Each row of a before or after table is a point. One or more steps were done to the points. Then noise was added and the rows were shuffled. The steps act on columns, c1 being the first. Name the steps. A step turns or swaps two columns, mirrors them in a line or flattens them onto one, adds a multiple of one to another, or multiplies or shifts one. Angles are multiples of 10 degrees, from the lower column toward the higher: turns from -170 to 170, lines from 10 to 170 but not 90. Use the fewest steps. Two steps may share a column if one is a turn and the other turns, adds or multiplies; they go together, in the order done. Otherwise the lowest column goes first.

Before:
[[-17   3]
 [  7  -2]
 [-14  25]
 [ -6  12]
 [ 46   7]
 [ -7  28]
 [  2  27]
 [-16  15]
 [-17  23]
 [ 58  16]]
After, 10 rows:
[[ 29   3]
 [ 26  -7]
 [ -1 -46]
 [ 13   3]
 [  6 -60]
 [ 26  13]
 [ 27  10]
 [ -3  -7]
 [  6  16]
 [ 17  13]]
Steps: turn c1 and c2 by -100 degrees

Before, 13 rows:
[[ -2  44 -35  28 -15  18]
 [  0  -2  27  -4  -5  30]
 [ -4  -6   4  16 -25  21]
 [  2   9 -58  -5 -20   6]
 [-20  18  -5   6   0  12]
 [-16   4 -11  10  52  21]
 [-31   7  17 -25  -4  43]
 [ -2  35 -60   9  -1  -1]
 [  3  57 -31   4  27   7]
 [  0 -10  -6   9   9  54]
 [ -3  17  -8 -27  -4  24]
 [-21 -29 -42   7 -20  18]
 [ 13  39 -13 -42   0  -4]]
After:
[[-10  -6  -6   7  11  52]
 [ 18 -29 -61  -4 -21   4]
 [ 11  25  -7   4   0  11]
 [ 44 -13 -62   7   1  -1]
 [ -7   5   5  18 -25  22]
 [ 18   5  -6 -26  -6  26]
 [-28 -12 -43   8 -20  22]
 [ 59   2 -32   2  27   4]
 [ -8  13  27  -2  -4  31]
 [ 44  -1 -35  25 -13  18]
 [-10  38  17 -24  -5  44]
 [ -1  11 -12  12  53  24]
 [ 43  -4 -13 -41  -1  -3]]
Steps: add -0.5 times c3 to c1; turn c1 and c2 by -70 degrees
